Rows are points. A path goes straight from each point to the next, and from the last back to the first. The post is the endless flat space through its rows: a point in 2 columns, a line in 3, a plane in 4, and so on, so that a path can go around it. Count how often the path circles the post. Going back the other way cancels.
In the rows, 128 means zero.

Post (1 x 2):
[131 129]
Path:
[134 191]
[81 157]
[107 150]
[147 190]
[163 164]
[112 169]
[105 144]
[104 101]
[109 113]
[91 129]
[119 164]
[143 150]
[196 139]
[150 105]
[155 87]
[156 123]
[163 167]
[120 152]
[144 151]
[190 127]
[154 73]
[100 71]
[64 127]
[117 116]
[138 60]
[174 101]
[154 126]
[148 97]
[121 113]
[148 111]
[192 127]
[171 156]
[197 123]
[150 119]
[164 146]
Times around: 0

Post, 7 rows:
[155 128 151 79 164 114 133 119]
[196 100 154 194 164 95 172 125]
[109 89 136 102 125 132 88 137]
[61 90 55 108 90 154 90 108]
[106 113 117 132 166 117 99 135]
[140 126 140 157 140 137 117 100]
[139 168 104 123 88 198 165 144]
Path, 21 rows:
[141 110 61 134 111 149 113 144]
[115 117 77 119 126 167 116 123]
[107 37 142 74 103 126 85 107]
[126 107 167 156 162 121 128 124]
[114 145 131 122 125 116 143 149]
[155 80 102 175 92 100 83 165]
[148 96 74 66 106 161 106 90]
[83 92 35 183 137 144 130 107]
[93 134 163 197 168 159 93 108]
[101 92 133 89 110 119 141 180]
[110 144 99 139 111 151 127 151]
[92 97 121 126 126 127 26 146]
[149 72 68 140 126 127 85 122]
[122 116 126 122 81 134 63 142]
[155 29 177 161 88 68 85 145]
[144 151 89 87 133 139 142 112]
[161 147 124 107 157 170 140 153]
[165 91 178 167 102 198 154 157]
[90 69 108 138 145 107 116 148]
[100 128 142 146 93 142 122 133]
[158 165 157 137 161 107 106 162]
Times around: 3

Post (13 x 14):
[128 102 124 169 145 111 150 157 195 111 152 176 142 119]
[118 174 80 96 150 145 114 158 121 120 114 100 151 88]
[101 119 159 86 111 70 131 159 153 95 179 140 139 145]
[126 145 120 131 80 174 156 90 104 150 154 108 90 129]
[172 180 72 120 173 111 164 82 143 201 190 99 125 102]
[163 153 121 142 112 92 97 141 102 116 188 55 145 132]
[100 127 149 138 163 91 97 172 71 148 120 156 92 190]
[99 114 121 102 109 123 139 88 168 165 112 85 141 184]
[91 62 127 159 127 177 133 141 68 158 161 125 147 210]
[135 122 189 144 155 155 197 90 134 129 160 150 91 101]
[143 149 177 89 70 84 172 114 91 98 124 113 129 123]
[105 163 102 101 126 162 70 124 97 139 89 134 161 98]
[96 84 139 119 146 110 122 133 131 77 132 180 130 179]
Path, 28 rows:
[83 127 128 144 120 140 135 135 144 129 157 145 102 106]
[144 118 127 177 147 84 154 172 136 65 120 120 133 147]
[148 225 109 34 200 71 158 79 120 128 125 129 87 121]
[111 182 163 107 128 157 150 139 145 147 86 60 63 119]
[147 129 127 122 97 174 137 99 148 145 112 161 80 67]
[84 132 58 42 133 104 94 127 85 121 149 86 112 136]
[69 86 184 117 139 112 175 68 169 122 125 154 115 141]
[102 152 122 151 90 138 113 150 104 103 135 119 123 119]
[113 166 118 89 212 10 144 168 152 136 156 154 103 158]
[148 155 141 147 139 34 107 150 101 121 130 168 101 223]
[185 156 108 85 77 80 152 116 167 193 104 93 189 151]
[143 130 125 165 159 131 130 148 143 149 157 134 67 123]
[151 141 135 119 149 97 162 125 145 175 86 126 75 137]
[120 84 156 143 124 128 160 115 121 141 114 74 91 125]
[113 150 123 150 95 117 133 173 122 158 133 78 134 119]
[148 156 123 142 111 102 128 127 101 114 203 91 123 130]
[148 202 140 70 93 132 193 151 133 84 159 125 146 85]
[87 161 108 86 129 127 52 146 202 126 121 124 48 174]
[160 108 146 150 130 164 157 136 89 117 87 116 78 132]
[119 122 105 91 127 117 131 116 153 122 152 86 151 108]
[78 116 98 102 188 144 130 94 179 136 178 141 112 134]
[114 135 113 183 117 85 111 121 139 141 129 124 103 157]
[65 112 118 115 124 170 93 149 98 117 142 69 178 187]
[65 146 170 62 121 133 90 167 99 115 114 115 137 208]
[195 144 108 140 117 139 137 90 93 93 202 163 115 108]
[130 104 112 97 112 141 150 151 86 142 136 104 131 156]
[120 117 88 151 98 104 134 128 161 159 159 69 92 119]
[83 85 106 128 98 179 122 100 127 159 107 129 116 119]
Times around: 4

Post:
[164 130 63 123 116 111 166 144 125 87 91 131 173 164 161 57 171 103]
[135 206 94 147 143 163 109 80 170 135 124 161 168 157 109 84 156 153]
[103 113 125 173 127 91 148 157 135 161 160 132 167 127 175 142 141 109]
[93 136 143 167 66 117 184 145 56 83 119 164 106 107 112 85 134 116]
[103 102 152 77 133 146 112 126 131 167 139 124 104 149 104 152 138 137]
[170 156 139 96 150 184 136 167 91 133 156 123 152 94 172 176 119 115]
[125 110 138 97 155 138 100 150 83 169 192 176 95 110 130 188 159 105]
[138 192 142 131 176 156 105 125 122 107 165 117 173 117 99 137 140 134]
[142 160 115 123 119 104 169 90 106 164 114 126 109 144 173 115 139 61]
[141 121 120 109 111 144 140 117 87 97 135 152 157 155 84 162 145 117]
[128 139 125 133 107 109 98 163 162 108 148 130 131 121 133 151 97 131]
[124 162 88 198 145 135 87 127 126 128 126 107 154 76 197 150 113 96]
[101 156 109 113 197 159 89 107 174 118 161 167 116 134 147 146 120 134]
[125 136 112 94 126 144 130 134 138 138 136 129 141 111 145 167 162 78]
[163 150 109 168 178 164 99 148 187 149 160 158 138 135 115 114 117 109]
[146 56 126 129 126 118 130 131 149 93 146 181 117 85 137 144 170 163]
[91 165 119 133 144 132 130 108 137 161 106 178 85 127 92 149 142 162]
Path, 24 rows:
[158 116 118 201 84 133 135 194 119 97 149 162 176 114 156 144 149 151]
[75 152 162 82 164 123 106 44 153 138 141 126 131 181 188 157 124 139]
[101 158 165 119 170 122 157 78 203 128 112 164 123 164 86 126 151 125]
[107 194 144 131 153 151 166 147 128 149 169 200 96 185 106 100 133 127]
[187 157 134 7 117 126 130 60 140 132 163 135 100 144 103 197 169 85]
[146 216 145 111 131 137 186 161 102 117 155 109 195 90 103 174 106 148]
[155 110 94 164 103 103 105 168 102 106 134 156 153 64 150 120 162 117]
[153 152 125 153 89 162 85 164 131 135 164 153 150 83 148 168 127 72]
[96 128 121 204 149 144 133 144 132 159 133 175 121 118 143 143 122 131]
[98 114 99 133 121 156 113 74 93 97 143 113 93 162 181 133 126 62]
[141 198 60 149 149 162 138 151 100 176 83 106 159 91 120 166 141 108]
[108 132 144 118 112 137 174 94 117 192 107 138 129 88 138 132 133 137]
[62 247 155 88 137 98 151 117 173 173 143 165 164 153 86 176 169 123]
[161 139 79 171 136 144 89 156 149 102 104 122 160 82 163 189 125 111]
[129 121 133 124 172 189 102 127 89 177 103 104 77 95 109 210 142 120]
[118 87 126 144 133 139 122 134 107 156 206 192 127 155 132 131 132 158]
[51 150 65 173 130 124 147 149 125 98 133 172 142 107 169 81 133 104]
[130 97 135 116 126 121 117 164 89 139 147 144 121 127 104 181 70 77]
[116 99 100 121 123 124 129 126 173 158 196 168 137 141 156 105 145 161]
[122 178 127 167 138 166 152 101 99 153 175 149 146 77 176 203 113 97]
[145 176 75 179 103 142 152 183 131 119 115 139 167 43 164 159 120 109]
[157 11 119 54 116 110 143 199 158 108 139 152 100 108 153 115 185 88]
[118 156 135 163 144 134 103 156 111 88 149 163 201 162 123 82 139 157]
[83 164 116 156 89 167 116 67 83 95 83 113 152 98 169 106 163 160]
Times around: 3

Post, 17 rows:
[131 127 120 134 113 95 160 118 176 114 126 126 146 153 106 126 124 68]
[115 117 117 105 160 143 128 181 103 159 120 178 150 122 154 101 93 151]
[157 102 148 140 162 90 118 102 141 123 105 80 159 126 120 122 83 89]
[134 201 146 74 91 137 96 137 54 137 155 129 159 108 133 91 86 141]
[132 126 107 123 122 97 121 109 122 110 141 138 171 131 193 103 125 122]
[138 114 150 175 143 133 100 108 138 67 114 117 116 149 105 93 126 128]
[119 112 155 134 148 203 112 151 71 172 92 167 71 99 113 133 113 119]
[143 135 89 127 170 100 126 50 125 132 192 183 171 142 105 132 173 157]
[83 129 124 142 103 136 118 111 166 103 138 134 164 95 91 126 122 155]
[178 79 134 183 129 176 94 142 160 207 169 145 70 131 133 83 117 128]
[137 188 107 40 109 86 90 103 126 124 115 152 125 87 137 118 154 125]
[161 158 161 81 154 176 148 182 96 171 116 161 150 92 147 145 105 162]
[130 142 88 151 159 165 131 77 132 189 164 124 33 101 100 122 226 174]
[102 160 129 132 175 102 91 146 113 99 123 160 148 96 136 151 122 96]
[153 149 96 136 132 158 143 127 122 134 118 139 98 87 108 131 112 129]
[116 99 123 111 161 107 97 98 125 77 153 128 131 144 129 167 125 137]
[86 166 167 100 122 105 132 152 93 103 137 171 146 78 136 103 86 144]
Path (15 x 18):
[146 119 125 186 172 101 106 151 173 177 170 90 91 112 107 123 128 121]
[76 90 139 128 129 123 86 72 193 106 84 88 155 74 81 57 209 194]
[98 149 161 147 200 162 164 119 108 117 108 160 142 46 93 156 99 115]
[85 138 180 93 91 186 181 68 100 155 116 173 70 179 93 124 198 138]
[148 169 153 153 173 105 71 112 105 143 138 209 114 114 103 93 158 162]
[210 121 142 108 76 157 100 128 64 156 141 117 83 133 163 73 114 177]
[109 132 118 98 209 131 144 113 150 173 121 164 153 60 70 173 172 167]
[146 153 190 131 194 89 204 93 122 75 154 178 131 105 99 88 83 131]
[161 118 140 124 148 159 60 124 124 149 97 180 98 58 163 101 99 180]
[158 147 163 133 132 126 124 66 98 112 141 154 111 108 58 125 115 141]
[150 125 148 88 98 83 128 148 164 110 100 164 143 85 101 101 107 141]
[112 123 82 156 183 152 99 177 115 151 159 144 162 78 171 160 121 98]
[199 155 114 126 88 133 123 145 119 115 98 114 127 107 201 99 76 45]
[155 142 115 76 130 135 131 129 172 198 143 138 80 127 162 128 146 113]
[119 123 149 114 117 152 131 139 99 142 129 172 93 150 145 135 125 165]
Times around: 3

Post, 17 rows:
[105 174 135 119 136 147 181 148 107 131 143 102 98 94 158 110 145 90]
[206 119 119 88 152 161 196 101 129 139 126 121 136 72 168 99 109 132]
[159 169 102 181 149 139 121 168 173 146 131 158 124 139 132 182 150 130]
[121 140 195 137 128 139 153 165 153 159 102 151 102 104 121 111 119 135]
[129 103 162 69 109 100 140 137 98 163 118 143 102 70 117 111 128 137]
[111 145 108 88 135 128 120 71 144 60 147 166 140 149 115 130 123 161]
[118 85 105 128 158 100 99 134 161 117 130 165 134 148 139 95 68 109]
[124 101 171 134 145 181 121 145 143 155 101 180 148 139 79 107 131 131]
[127 157 149 131 148 120 131 87 137 142 128 77 133 91 104 129 121 119]
[100 124 163 180 99 103 84 80 119 148 209 123 155 99 141 118 82 117]
[148 92 145 125 91 139 169 100 140 189 139 142 115 113 151 27 110 90]
[111 129 81 157 127 107 131 125 139 137 106 153 148 81 174 109 121 95]
[159 133 134 150 140 113 128 150 149 109 100 187 157 110 101 115 152 76]
[122 64 88 112 150 133 136 136 167 89 113 159 160 120 115 38 130 115]
[145 88 95 92 97 104 116 132 85 102 112 90 92 93 134 50 113 108]
[128 163 122 139 142 127 184 129 110 123 150 136 101 137 99 86 110 130]
[180 122 90 114 190 148 78 147 168 91 95 173 200 115 113 81 120 123]
Path, 28 rows:
[80 90 108 93 100 154 78 125 187 83 120 200 123 186 126 124 141 104]
[140 170 115 162 125 128 183 145 102 121 129 137 170 62 210 68 78 105]
[139 161 17 152 167 151 162 107 134 105 148 142 153 171 158 116 188 91]
[88 158 75 132 122 85 192 159 113 128 179 233 97 92 235 112 140 105]
[138 152 125 180 88 96 128 134 127 128 168 186 114 48 126 135 147 114]
[78 114 164 128 173 112 126 162 124 115 123 134 103 108 75 68 125 99]
[150 138 162 154 113 123 157 82 162 118 132 129 107 110 111 104 192 71]
[163 109 97 135 135 158 118 130 147 132 171 172 125 123 135 141 143 66]
[126 120 132 149 118 121 166 112 197 121 169 154 150 102 77 105 170 86]
[127 87 114 102 158 115 192 107 150 121 90 170 136 65 128 85 169 89]
[91 104 81 174 122 110 135 112 111 107 121 87 135 101 139 114 152 69]
[124 115 179 101 136 174 148 122 122 169 153 111 135 86 176 103 98 164]
[137 140 114 133 119 73 164 94 93 110 92 187 121 110 115 117 171 80]
[84 63 129 104 137 112 187 86 166 37 129 195 116 97 96 51 81 168]
[231 26 76 151 155 137 207 126 137 102 174 171 145 88 135 82 13 128]
[142 129 134 103 155 180 163 183 145 134 104 189 124 160 83 98 136 150]
[116 148 109 112 155 182 167 156 113 107 93 141 117 131 133 68 129 157]
[56 176 175 127 171 143 62 140 109 112 180 125 129 116 162 120 79 143]
[141 140 118 130 119 115 155 106 141 168 152 129 96 44 165 127 116 137]
[92 131 139 148 111 104 81 148 133 102 152 91 149 78 95 104 89 118]
[133 170 90 147 98 74 134 88 183 95 149 116 125 141 124 110 131 126]
[182 109 129 90 152 157 85 148 171 95 133 108 150 106 145 149 106 153]
[131 87 234 112 111 117 145 145 164 214 125 131 143 85 121 72 121 93]
[145 120 93 125 135 109 168 143 169 117 102 135 99 120 148 80 157 112]
[128 131 211 93 142 146 108 143 120 165 141 121 97 99 73 124 139 119]
[118 135 67 167 155 148 123 124 146 128 144 141 167 116 127 161 154 42]
[104 107 89 110 112 115 125 147 48 126 139 195 128 151 147 70 80 53]
[124 68 120 148 85 180 100 142 145 140 128 169 149 129 147 106 153 67]
Times around: 3

Post:
[110 88 107 134 149 88 144 164 153 118 151 107 133 160 132 127 179 122]
[125 113 131 119 126 135 90 97 174 120 164 131 122 144 105 133 150 138]
[91 130 96 107 84 140 160 130 109 111 117 179 145 143 144 143 109 120]
[124 98 155 119 182 52 159 139 127 69 156 115 125 176 89 103 155 158]
[130 110 135 132 121 90 146 142 150 168 153 112 70 195 96 136 140 156]
[135 120 119 65 119 134 121 133 144 151 115 140 127 115 173 122 104 148]
[119 110 145 107 156 124 155 204 154 117 157 109 121 173 75 145 137 148]
[137 127 163 124 141 92 143 168 136 105 136 135 112 175 117 146 181 141]
[105 118 180 148 144 119 132 126 135 150 145 84 119 178 136 137 136 148]
[97 113 175 158 142 98 145 167 161 124 123 125 89 162 87 77 158 161]
[149 136 59 114 130 170 130 119 138 159 87 187 161 140 155 136 114 159]
[94 156 140 136 155 74 144 123 122 87 119 96 136 98 83 111 137 95]
[102 180 123 117 170 81 148 134 156 120 159 123 134 175 131 92 119 104]
[111 113 117 80 121 139 123 144 107 173 144 196 160 124 153 145 141 161]
[146 117 100 127 87 125 95 146 119 153 136 163 188 136 170 120 98 132]
[170 162 84 118 92 185 196 118 135 143 129 177 122 102 156 114 89 147]
[138 154 69 107 84 181 105 130 71 148 137 160 134 141 168 132 119 185]
Path (30 x 18):
[124 102 108 115 120 192 134 161 117 140 99 165 125 109 128 144 150 169]
[143 108 100 137 123 107 159 98 122 140 100 125 102 67 143 151 131 120]
[146 111 124 156 151 125 116 113 146 189 126 48 78 169 157 110 142 222]
[116 129 159 89 147 109 118 50 133 129 164 95 103 130 127 115 144 169]
[121 141 192 125 104 156 131 197 100 171 101 114 178 159 160 113 99 133]
[117 164 139 126 145 64 185 86 121 66 151 140 68 188 74 65 98 129]
[163 114 91 150 117 112 135 80 98 68 162 136 56 190 109 142 165 141]
[142 178 130 125 127 113 199 124 85 136 104 139 133 116 107 101 90 111]
[108 103 162 121 153 93 90 104 128 141 159 107 120 196 177 91 204 185]
[67 111 138 120 114 86 66 141 109 135 154 114 173 145 142 118 162 165]
[142 168 110 66 145 134 160 65 42 74 117 138 147 147 106 128 123 178]
[184 106 150 107 147 102 66 146 131 174 118 133 119 153 130 138 163 160]
[127 125 114 141 199 73 125 173 121 105 131 144 84 149 95 51 197 181]
[132 167 132 141 107 95 151 138 116 83 144 136 180 154 166 130 54 105]
[121 113 120 136 71 94 163 112 107 111 118 136 122 149 115 116 109 186]
[122 126 140 189 41 114 119 154 80 74 149 131 146 99 95 127 154 170]
[107 88 130 80 120 79 178 153 97 155 174 146 127 72 112 158 137 125]
[122 175 140 147 110 82 77 74 125 151 178 81 70 158 146 77 117 123]
[134 123 152 87 99 107 176 108 143 98 152 157 88 175 88 136 114 125]
[125 105 166 116 86 102 127 181 234 200 129 152 140 206 166 177 154 76]
[74 140 105 124 139 83 179 91 137 107 133 96 163 166 151 115 108 136]
[101 127 127 88 142 216 150 142 160 132 116 207 154 75 122 185 137 189]
[81 124 104 113 123 107 139 98 135 148 137 224 197 175 200 119 148 134]
[150 141 128 57 138 131 179 157 116 149 98 188 129 117 138 130 149 162]
[80 143 125 88 134 68 94 113 101 170 137 116 110 249 173 107 104 101]
[134 120 114 181 133 123 125 150 124 114 100 154 151 108 83 158 136 92]
[97 99 160 87 154 87 153 187 108 84 140 159 148 152 82 187 137 156]
[105 117 111 172 95 109 121 131 110 116 125 77 160 145 123 120 87 181]
[85 151 96 124 111 191 113 132 128 116 87 143 181 156 180 117 171 145]
[162 109 101 145 89 117 112 142 148 197 152 191 144 173 175 95 140 149]
Times around: 2

Post:
[167 179 153 81 116 149 145 141 136 113 154 94 138 131 130 135 141 122]
[128 129 123 102 145 161 110 124 185 146 156 118 101 87 144 128 136 127]
[54 184 131 140 134 149 136 82 97 131 113 183 108 134 160 204 98 142]
[161 117 132 99 116 119 135 99 121 107 184 98 113 126 138 86 107 112]
[82 189 117 143 119 132 79 104 96 157 155 147 130 113 107 178 101 142]
[110 164 170 175 136 148 93 131 72 103 124 149 115 136 151 198 83 149]
[147 123 162 127 136 127 115 125 122 126 152 141 148 90 163 130 148 117]
[178 153 103 115 118 117 133 128 176 132 142 90 116 154 141 125 95 98]
[141 151 99 134 105 112 116 121 111 132 164 119 100 146 147 115 163 139]
[183 170 185 111 128 154 139 112 190 153 198 118 104 130 137 110 123 100]
[145 62 97 163 117 141 139 119 101 151 138 123 104 166 59 87 141 121]
[135 130 111 142 91 65 104 143 87 95 113 155 86 156 82 107 120 114]
[120 80 119 144 91 67 139 121 117 107 137 161 106 158 71 131 133 141]
[43 132 132 138 146 196 97 124 111 121 139 196 145 139 139 142 99 146]
[105 103 125 162 112 83 161 143 112 116 120 123 113 139 60 97 139 129]
[203 104 138 110 151 98 143 128 129 141 177 109 109 148 122 89 147 140]
[179 133 121 122 181 151 124 121 158 102 167 115 134 133 125 135 174 123]
Path (28 x 18):
[114 209 190 109 118 128 108 168 177 159 125 136 101 145 111 185 109 130]
[107 128 138 158 187 191 57 144 103 146 111 168 124 154 77 145 130 143]
[52 210 205 137 128 181 124 150 174 121 108 183 134 138 80 133 105 91]
[145 130 90 179 151 116 124 113 49 130 137 102 91 166 133 151 156 155]
[163 178 237 81 124 136 163 143 169 84 183 130 144 115 39 139 120 102]
[110 143 13 135 107 151 158 65 136 166 141 115 81 131 149 103 103 98]
[74 113 109 155 161 125 123 120 151 116 144 186 105 120 152 159 143 135]
[72 142 58 76 106 120 139 137 102 125 92 129 125 177 67 102 100 100]
[112 85 126 129 146 171 52 125 113 139 163 137 139 167 119 114 94 153]
[79 176 155 144 120 153 87 116 135 119 148 189 95 164 142 126 72 112]
[95 83 120 85 122 142 124 155 104 97 126 126 119 130 142 117 160 150]
[94 164 71 115 142 142 175 142 113 101 100 113 131 135 66 153 166 111]
[174 187 184 133 140 94 71 157 143 163 207 152 103 96 151 115 140 153]
[217 175 57 177 97 59 46 126 74 175 146 66 109 113 158 182 90 160]
[145 154 171 159 192 207 163 161 124 54 111 131 136 137 102 186 124 118]
[171 107 71 126 200 161 130 127 163 107 150 97 126 136 144 166 156 109]
[104 110 191 105 75 109 133 119 99 85 174 132 147 130 99 124 108 125]
[169 102 125 117 137 153 105 110 107 122 141 68 121 118 105 85 150 132]
[162 63 148 194 151 171 128 79 161 176 139 153 99 68 199 92 113 100]
[174 189 93 123 133 204 155 122 136 102 152 85 88 170 125 109 132 99]
[123 110 150 98 110 112 177 120 163 112 155 79 145 98 94 191 114 111]
[84 157 97 103 112 107 91 136 136 128 163 116 135 96 145 104 132 127]
[126 88 184 114 108 164 129 117 117 161 153 165 97 146 100 55 107 107]
[125 58 168 171 123 151 119 83 92 150 159 152 132 65 101 102 118 129]
[139 43 158 118 125 142 87 112 81 104 223 135 95 65 146 113 131 207]
[141 86 105 101 106 141 126 88 86 109 169 144 133 112 152 69 113 140]
[107 141 86 159 136 190 118 91 106 143 138 107 97 88 174 177 130 146]
[57 186 31 75 83 189 126 65 174 151 205 136 158 152 117 144 102 93]
Times around: 2

Post:
[85 124 161 148 68 127 96 134 122 107 130 154 123 110 145 108 91 108]
[170 130 96 155 152 95 120 178 156 192 112 131 104 135 154 123 164 57]
[170 146 138 114 130 68 121 111 157 160 111 142 127 111 143 143 150 86]
[142 169 79 151 132 128 124 153 115 169 139 123 176 81 137 118 129 121]
[104 162 54 161 101 130 124 134 162 136 110 101 143 83 117 112 117 116]
[93 81 157 133 126 139 126 99 159 100 170 131 117 93 102 94 90 85]
[129 117 167 80 119 130 157 121 176 121 139 139 113 113 117 60 122 78]
[187 113 76 130 134 62 137 175 115 163 94 90 121 105 144 103 134 87]
[187 174 92 144 123 119 76 154 138 160 119 102 137 124 119 133 138 126]
[66 118 150 114 118 121 105 113 151 113 137 154 99 133 125 108 115 156]
[76 148 177 114 135 152 81 121 142 98 112 154 101 80 142 100 109 142]
[155 115 163 137 134 127 158 135 137 108 105 153 119 145 101 120 120 92]
[107 105 129 162 133 145 97 118 144 146 81 134 116 119 209 97 95 166]
[158 96 168 145 110 119 147 102 135 116 139 135 114 106 114 101 169 96]
[164 112 110 111 141 118 133 157 145 104 137 124 123 106 196 127 151 101]
[146 131 68 142 111 135 72 141 146 142 117 174 143 87 113 96 127 107]
[104 146 148 111 124 160 96 136 107 158 120 158 72 93 159 145 80 171]
Path (31 x 18):
[117 171 173 147 159 147 134 80 208 153 137 131 138 170 156 159 88 94]
[181 77 175 129 59 89 115 97 120 77 112 205 104 102 144 104 116 128]
[102 119 133 128 102 119 49 146 181 46 139 162 135 121 202 93 186 144]
[95 201 141 47 171 156 147 169 162 189 147 153 145 83 131 149 86 129]
[103 134 73 107 141 155 82 207 151 120 117 136 127 185 180 103 151 125]
[145 150 160 44 107 59 121 137 60 137 160 100 75 75 74 180 136 72]
[154 118 143 42 183 132 105 174 159 128 128 155 138 130 98 83 151 71]
[140 164 64 139 128 85 132 155 108 108 133 84 159 94 126 115 197 95]
[63 101 68 163 131 184 75 142 128 137 203 98 50 52 194 114 98 103]
[139 112 118 186 103 138 180 199 133 103 90 127 98 183 118 94 89 103]
[163 163 138 100 122 105 141 163 134 164 115 137 153 110 166 130 138 168]
[123 153 96 177 62 92 143 187 69 209 104 62 117 93 115 132 73 100]
[107 129 103 147 152 170 141 167 153 146 78 133 147 106 66 55 143 106]
[121 103 134 166 128 129 101 145 167 99 131 151 134 116 171 123 152 86]
[116 131 96 103 145 86 102 166 158 162 138 39 94 96 186 102 67 125]
[125 148 118 106 93 86 103 178 170 137 119 145 111 116 75 87 140 64]
[101 126 141 114 113 91 102 143 145 78 92 117 170 114 191 120 154 139]
[182 167 113 104 92 148 112 78 123 127 177 74 149 131 56 151 120 127]
[156 83 156 188 65 170 115 150 80 44 128 151 172 132 105 66 161 112]
[104 113 137 151 126 110 62 179 158 177 60 162 89 154 104 79 138 100]
[134 137 124 62 168 121 124 196 146 164 75 132 95 102 166 93 84 90]
[148 108 153 118 134 119 81 52 156 167 100 192 101 138 102 135 93 125]
[98 85 102 170 121 159 146 113 142 156 144 151 102 114 112 85 83 87]
[144 182 190 119 100 105 90 125 112 138 127 198 126 86 132 101 107 140]
[98 200 175 134 165 130 141 114 158 117 101 139 129 185 129 110 129 125]
[96 156 115 90 196 125 101 152 162 181 201 143 145 135 145 129 99 80]
[137 165 174 79 156 122 129 115 160 112 119 157 111 86 164 116 146 100]
[159 126 177 136 138 92 103 101 164 128 96 192 183 92 209 74 153 162]
[96 111 145 131 149 104 127 191 139 152 83 155 124 118 143 74 67 67]
[167 55 140 117 142 150 129 145 136 108 106 141 127 119 139 104 115 91]
[135 148 102 168 104 119 69 150 135 115 93 101 141 115 147 159 84 69]
Times around: 3
